Rows are points. Each copy is the shape, with its points in the same order, stretched, turned, moved and blurred by noise. Is it also mirrored, or only turned?

Shape (6 x 3):
[[ 0.48  0.07  0.26]
 [ 0.59 -0.40 -0.10]
 [-0.08 -0.23  0.02]
 [ 0.03  0.21  0.45]
 [-0.62  0.39 -0.08]
 [ 0.26 -0.28 -0.39]]
Copy 1 (6 x 3):
[[ 0.47  0.32 -0.40]
 [ 0.32 -0.54 -0.61]
 [ 0.02 -0.22  0.19]
 [ 0.33  0.47  0.26]
 [-0.70  0.47  0.58]
 [-0.17 -0.58 -0.48]]
Copy 1 is: only turned
Copy 2 (6 x 3):
[[ 0.41 -0.23 -0.34]
 [ 0.27  0.23 -0.39]
 [-0.04  0.10  0.14]
 [ 0.25 -0.36  0.07]
 [-0.39 -0.30  0.15]
 [-0.07  0.24 -0.38]]
Copy 2 is: mirrored
Copy 3, 6 rows:
[[ 0.02  0.24  0.65]
 [ 0.40  0.01  0.69]
 [ 0.11 -0.16  0.10]
 [-0.23  0.31  0.18]
 [-0.20 -0.49 -0.35]
 [ 0.33 -0.47  0.36]]
Copy 3 is: mirrored

Shape, 9 rows:
[[-0.42  0.49  0.13  0.21]
 [ 0.41 -0.13 -0.13 -0.18]
 [ 0.09  0.45 -0.04  0.36]
 [ 0.45  0.02  0.30 -0.54]
 [-0.37 -0.02  0.27 -0.43]
 [-0.10  0.43 -0.24 -0.25]
 [-0.53 -0.51 -0.46 -0.28]
 [ 0.27  0.24 -0.14 -0.61]
 [ 0.10 -0.20 -0.56  0.37]]
Copy 1, 9 rows:
[[-0.46 -0.03 -0.43  0.52]
 [ 0.28 -0.14  0.03 -0.21]
 [-0.38 -0.38 -0.25  0.04]
 [ 0.15  0.36 -0.39 -0.24]
 [ 0.03  0.55 -0.35  0.53]
 [ 0.07 -0.14 -0.58  0.35]
 [ 0.41 -0.16  0.37  0.73]
 [ 0.42  0.06 -0.51  0.04]
 [ 0.23 -0.72  0.39 -0.07]]
Copy 1 is: mirrored
Copy 2 (9 x 4):
[[ 0.08 -0.06 -0.02  0.62]
 [ 0.00  0.13 -0.10 -0.22]
 [ 0.06 -0.09  0.50  0.28]
 [ 0.27  0.47 -0.45 -0.16]
 [ 0.02  0.26 -0.96  0.29]
 [-0.17  0.32  0.01  0.25]
 [-0.87 -0.03 -0.85 -0.11]
 [-0.04  0.59 -0.11  0.03]
 [-0.54 -0.25  0.42 -0.12]]
Copy 2 is: mirrored
Copy 3 (9 x 4):
[[-0.71 -0.04  0.36 -0.12]
 [ 0.08  0.06  0.10  0.10]
 [-0.63  0.27  0.13  0.04]
 [ 0.24 -0.05  0.61  0.30]
 [-0.01 -0.45  0.57 -0.08]
 [-0.25  0.12  0.42 -0.29]
 [ 0.11 -0.50 -0.09 -0.54]
 [ 0.18  0.09  0.55 -0.13]
 [-0.32  0.13 -0.42 -0.19]]
Copy 3 is: only turned
Copy 4:
[[-0.55 -0.15  0.05  0.19]
 [ 0.62  0.19 -0.21 -0.11]
 [ 0.26 -0.05  0.13  0.42]
 [ 0.55  0.29  0.05 -0.50]
 [-0.43  0.19 -0.26 -0.42]
 [ 0.11 -0.24 -0.01 -0.16]
 [-0.44 -0.09 -0.98 -0.27]
 [ 0.47 -0.07 -0.07 -0.49]
 [ 0.30  0.00 -0.49  0.42]]
Copy 4 is: mirrored

Shape:
[[ 0.12  0.26  0.25  0.48  0.17 -0.33]
 [ 0.32  0.04  0.50  0.06  0.03 -0.53]
 [-0.39 -0.04 -0.24  0.45 -0.26 -0.13]
 [ 0.31  0.22  0.09 -0.15  0.41 -0.01]
 [-0.29  0.56 -0.15 -0.42  0.12 -0.48]
 [-0.68  0.49  0.04  0.01 -0.34  0.01]
 [-0.69 -0.15  0.55 -0.17 -0.37  0.46]
 [-0.38  0.06 -0.02 -0.32  0.35 -0.12]
 [ 0.39 -0.30  0.03  0.19  0.05  0.18]]
Copy 1, 9 rows:
[[ 0.38 -0.49 -0.06  0.50  0.02 -0.22]
 [ 0.41 -0.06  0.02  0.04 -0.06 -0.47]
 [ 0.42  0.02 -0.08  0.50 -0.12  0.59]
 [-0.15 -0.68  0.03 -0.26  0.04 -0.55]
 [-0.05 -0.36 -0.36  0.21 -0.56 -0.34]
 [ 0.03  0.07 -0.24  0.75 -0.04  0.45]
 [-0.25  0.79  0.59  0.17  0.24  0.67]
 [-0.34 -0.21  0.35 -0.09 -0.46 -0.06]
 [ 0.20 -0.17  0.31 -0.47  0.35  0.04]]
Copy 1 is: only turned
Copy 2 (9 x 6):
[[-0.15 -0.11  0.05  0.13  0.46 -0.22]
 [-0.24 -0.24 -0.20 -0.19  0.24 -0.04]
 [-0.09  0.32 -0.21  0.27  0.01 -0.45]
 [ 0.35 -0.33  0.17 -0.15 -0.14  0.28]
 [ 0.50 -0.60 -0.49  0.16 -0.48 -0.44]
 [-0.17 -0.23 -0.55  0.83 -0.51 -0.32]
 [-0.50  0.39 -0.70  0.81 -0.73  0.48]
 [ 0.60 -0.07 -0.49  0.12 -0.40  0.06]
 [-0.07  0.18  0.39 -0.17 -0.02  0.24]]
Copy 2 is: mirrored
Copy 3:
[[-0.20 -0.29  0.11  0.19  0.66 -0.21]
 [-0.02 -0.51 -0.41  0.05  0.53 -0.17]
 [-0.16  0.46  0.26  0.26  0.32 -0.46]
 [-0.21 -0.55 -0.01 -0.15  0.17  0.31]
 [-0.50 -0.23 -0.20  0.76 -0.15  0.22]
 [-0.07  0.71  0.12  0.75  0.08  0.21]
 [ 0.85  0.89  0.11  0.15 -0.06  0.22]
 [ 0.05 -0.20  0.14  0.30 -0.21  0.08]
 [ 0.04 -0.19  0.04 -0.63  0.36 -0.10]]
Copy 3 is: mirrored
Copy 4 (9 x 6):
[[-0.17  0.06  0.14 -0.17 -0.27 -0.10]
 [ 0.29 -0.37  0.37 -0.28 -0.08  0.14]
 [-0.36  0.29 -0.21  0.41 -0.49 -0.10]
 [-0.20 -0.18  0.43 -0.36  0.27  0.09]
 [-0.49  0.43  0.45  0.04 -0.09  0.99]
 [-0.33  1.02 -0.08  0.33 -0.07  0.40]
 [ 0.24  0.39 -0.29  0.13  0.53 -0.17]
 [-0.48 -0.02  0.01 -0.05  0.14  0.45]
 [ 0.07 -0.53  0.16  0.05  0.06 -0.46]]
Copy 4 is: mirrored

Shape:
[[-0.16  0.20 -0.03  0.87  0.42 -0.10 -0.13 -0.16]
 [-0.44  0.05  0.23  0.46 -0.25  0.09 -0.33  0.41]
 [ 0.02 -0.77  0.31  0.26  0.67  0.34 -0.17  0.02]
 [-0.03  0.38  0.29  0.29 -0.29  0.23 -0.11 -0.07]
 [ 0.46  0.24 -0.25  0.02  0.42  0.62  0.53  0.47]
 [ 0.55 -0.02  0.48  0.54 -0.30 -0.22  0.51  0.26]
 [-0.53 -0.18 -0.47  0.21  0.78  0.16  0.24  0.16]
 [ 0.28  0.15 -0.56  0.06 -0.30 -0.18 -0.05  0.59]
 [ 0.40 -0.59 -0.02  0.32 -0.23  0.53 -0.12  0.02]
 [-0.25 -0.04 -0.38  0.49  0.32 -0.12 -0.11  0.19]
 [ 0.05 -0.56 -0.24  0.14  0.61  0.50 -0.60 -0.41]
 [-0.64  0.07 -0.26  0.15  0.15  0.35 -0.36  0.20]
 [-0.20 -0.32  0.01  0.26  0.56 -0.20 -0.38  0.11]
 [-0.11 -0.03  0.33 -0.11  0.05  0.06  0.14 -0.20]]
Copy 1 (14 x 8):
[[-0.53 -0.12 -0.17  0.29 -0.22 -0.46 -0.21  0.17]
 [ 0.10 -0.24  0.23  0.50 -0.31 -0.29  0.31  0.15]
 [-0.15 -0.41 -0.08  0.12  0.55 -0.39  0.20 -0.12]
 [ 0.04 -0.19  0.24 -0.38 -0.42 -0.07 -0.05  0.11]
 [-0.15  0.62 -0.26 -0.68 -0.03 -0.21  0.58  0.33]
 [-0.04  0.61  0.24  0.22  0.51 -0.29 -0.24  0.54]
 [-0.21  0.07 -0.68  0.20 -0.16 -0.40  0.37  0.05]
 [-0.27  0.61 -0.04  0.54 -0.04  0.24  0.51  0.46]
 [-0.03 -0.33  0.14 -0.14  0.38  0.06  0.35  0.50]
 [-0.38  0.08 -0.29  0.58 -0.09 -0.24  0.20  0.22]
 [-0.43 -0.82 -0.21 -0.28  0.13  0.06  0.23 -0.15]
 [ 0.01 -0.42 -0.15  0.08 -0.59 -0.13  0.50 -0.06]
 [-0.37 -0.18 -0.14  0.63  0.21 -0.25  0.07 -0.17]
 [ 0.14 -0.13 -0.02 -0.35  0.02 -0.03 -0.16 -0.14]]
Copy 1 is: mirrored
Copy 2:
[[ 0.26  0.27 -0.03 -0.76 -0.26 -0.67 -0.31  0.59]
 [ 0.68  0.11  0.21 -0.12  0.03 -0.09  0.22  0.17]
 [-0.05 -0.71 -0.16 -0.30  0.19 -0.27 -0.36  0.22]
 [ 0.28  0.24 -0.06  0.23 -0.23 -0.15  0.15  0.37]
 [-0.32  0.08 -0.35 -0.44 -0.29  0.39 -0.41  0.05]
 [ 0.69  0.35 -0.21  0.15  0.21 -0.07 -0.61  0.00]
 [-0.16 -0.15  0.25 -0.99 -0.44 -0.38 -0.37 -0.04]
 [ 0.07  0.34  0.51 -0.09  0.16  0.53 -0.36 -0.02]
 [-0.04 -0.46  0.07  0.44  0.06  0.42 -0.32  0.32]
 [ 0.11  0.14  0.36 -0.69 -0.15 -0.26 -0.37  0.20]
 [-0.63 -0.64  0.12 -0.13  0.02 -0.05 -0.16  0.56]
 [ 0.06 -0.05  0.29 -0.41 -0.36 -0.13  0.23  0.17]
 [-0.03 -0.23  0.12 -0.46  0.29 -0.40 -0.33  0.17]
 [ 0.04  0.04 -0.02  0.16 -0.18 -0.26  0.03 -0.08]]
Copy 2 is: only turned
Copy 3, 14 rows:
[[-0.24  0.04  0.31  0.59 -0.67  0.46 -0.15  0.47]
 [-0.56 -0.13  0.17  0.31 -0.04 -0.04  0.32  0.23]
 [-0.56 -0.17 -0.24  0.22 -0.70  0.80  0.61 -0.30]
 [-0.09  0.00  0.29 -0.11 -0.22 -0.30  0.23 -0.05]
 [ 0.33 -0.59 -0.63  0.26 -0.71 -0.13 -0.17  0.08]
 [-0.02  0.59 -0.03 -0.07 -0.60 -0.44  0.09  0.47]
 [-0.30 -0.40 -0.29  0.97 -0.34  0.89 -0.62  0.04]
 [ 0.35 -0.16 -0.24  0.36  0.08 -0.22 -0.05  0.53]
 [ 0.29 -0.03 -0.09  0.19 -0.39  0.03  1.06 -0.59]
 [-0.06 -0.20 -0.08  0.74 -0.29  0.58 -0.14  0.35]
 [-0.05 -0.51 -0.03  0.32 -0.53  0.94  0.74 -0.70]
 [-0.43 -0.51  0.02  0.63  0.06  0.30  0.05 -0.12]
 [-0.56 -0.15 -0.17  0.36 -0.40  0.82  0.17  0.13]
 [-0.21  0.14 -0.03 -0.24 -0.09  0.08 -0.18 -0.26]]
Copy 3 is: only turned
